Every row gives one point. The points of each table are mixes of a few directions, plus a little noise. How many directions does each table use, and how many do they share? Where both have some left over, give the other angles between the two spaces (their principal angles), to ten degrees, smallest first.

First (4 x 3):
[[-27  -1  -8]
 [  8 -11  -1]
 [ 49  48  32]
 [-29 -36 -21]]
Second (7 x 3):
[[ 13   8  -8]
 [  0   0   0]
 [-55 -32  33]
 [ 40  24 -24]
 [ 42  25 -25]
 [ 14   8  -9]
 [-54 -32  32]]
Directions: first 2, second 1, shared 0; angles 50

First (8 x 8):
[[ -1 -24 -25 -51  86 -74 -73 -16]
 [  6  12  16  37 -60  57  47   5]
 [ 33 -17   5  33 -43  68  10 -30]
 [  0  -9  -9 -18  30 -26 -26  -6]
 [-17  13   2  -8   7 -23   8  19]
 [  1  -3  -2  -4   6  -4  -6  -3]
 [ -6  10   5   6 -13   5  17  10]
 [-15  18   8   5 -14  -3  25  21]]
Second (10 x 8):
[[-11   0 -55   3  28 -14 -75  39]
 [ -1   3  22   9 -25  10  39 -13]
 [ -6  16  -9 -20  30 -15 -24  37]
 [ 17   3  48   0 -28  28  61 -27]
 [ -7 -22  22  18 -34  -9  49 -56]
 [-17   8  -8 -12  18 -31 -10  18]
 [ 31 -10  22  -4  -6  33  12 -28]
 [-20  17 -49  12  11  -6 -53  60]
 [  4 -13  19  23 -41  19  43 -40]
 [ 11  -3 -13 -29  47 -17 -46  10]]
Directions: first 2, second 4, shared 2

First (8 x 12):
[[  6  -4  -1  -4   0   3  -4   5   3  -3  -4   0]
 [  1  22  19  12 -26 -31 -57 -27 -15 -12  19 -95]
 [ -8  -6  -9  -1  13  11  34   7   4  10  -4  48]
 [-18   0  -8   4  15   8  44   0   1  15   2  52]
 [  6  -9  -5  -6   5  10   9  11   6   0  -8  21]
 [-21  14   2  12   2 -10  18 -17  -8  11  14   4]
 [ 34 -16   2 -16 -10   7 -43  20   8 -21 -18 -32]
 [  1  -1   0  -1   0   1   0   1   1   0  -1   1]]
Second (9 x 12):
[[ -6 -14  -4  -6  21   8  33  13   2  -1 -15  43]
 [ 25  -7 -24  -9 -15  36  -4  19  25  16   1  41]
 [  5  -7  18  -5   5 -20 -25   1 -12 -26 -14 -48]
 [  8 -26  11 -17  26  -4   6  22  -5 -28 -33   2]
 [ -8  16  16  11 -12 -26 -30 -22 -14  -8  13 -62]
 [-27  24  -1  19  -5 -10  18 -26  -8  21  26   3]
 [ 32 -20 -13 -18  -5  28 -13  29  20  -5 -18  23]
 [-16  25  -4  18 -16  -5   2 -25  -3  22  29  -7]
 [-14   9   0   9   1  -5  13 -12  -5   9  11   5]]
Directions: first 2, second 3, shared 2

First (10 x 20):
[[  8   6  23  21  26   6  -5  25   1   7   6  -2   5  28   3  22  14   5
  -10 -13]
 [ 13 -19 -27 -21 -22   3  40 -59  20  30 -19  22  11 -29  18 -19 -33 -49
   -3 -46]
 [  7   5  -5   5   7  16 -12   8  -2 -17   4   5 -15   0   9  -1  35   4
   18  26]
 [ 25  13 -12   9  10  53 -32   5   0 -36  15  14 -30  -2  22  -3  83   6
   50  59]
 [-31   4  16  -2  -3 -41  -8  32 -17  -8   0 -26   5   9 -28   6 -32  34
  -25   9]
 [  4 -30 -26 -37 -49 -16  56 -88  24  54 -20  14  36 -43  -5 -28 -95 -56
  -23 -80]
 [ 11  11  22  14  -4  27 -33  11  -6  -7  30 -14   8  11 -23  10  13  31
   11  22]
 [ -6  -1 -12  -8  -7  -6   1  -3  -2  -8  -6   2  -8 -10   2  -9   2  -2
    5  11]
 [ -3   8  26  18  16  -2 -16  33  -7  -2  12 -13   6  25 -12  19   5  24
  -10   4]
 [-27   3  -5   0  23 -40   9  37 -10 -15 -24  -2 -20  12  16   4  10   3
  -16  10]]
Second (11 x 20):
[[ -3   1   3   0  -1  -4  -3   4  -2  -1   2  -4   1   1  -5   1  -4   6
   -3   2]
 [ 31  -8 -29  -3  12  35  25 -35  22   9 -16  36 -13 -11  49  -9  38 -54
   24 -18]
 [-26   7  24   2 -10 -30 -21  30 -18  -8  14 -30  11   9 -42   8 -32  46
  -20  15]
 [ -1   0   1   0   0  -1  -1   1  -1   0   1  -1   0   0  -2   0  -1   2
   -1   1]
 [ 27  -7 -25  -2  10  31  22 -31  19   8 -14  31 -11 -10  43  -8  33 -47
   21 -16]
 [-47  12  45   4 -18 -54 -39  54 -33 -14  25 -55  20  17 -76  14 -59  83
  -37  28]
 [ 20  -5 -18  -2   7  23  16 -22  14   6 -10  23  -8  -7  31  -6  25 -35
   15 -12]
 [-23   6  22   2  -9 -26 -19  26 -16  -7  12 -27  10   8 -37   7 -29  40
  -18  13]
 [-31   8  29   3 -12 -36 -25  36 -22  -9  17 -36  13  11 -50   9 -39  55
  -24  18]
 [ 25  -7 -24  -2  10  29  21 -29  18   8 -13  29 -11  -9  41  -7  32 -45
   20 -15]
 [ 29  -8 -27  -2  11  34  24 -33  21   9 -15  34 -12 -11  47  -9  37 -51
   23 -17]]
Directions: first 4, second 1, shared 1
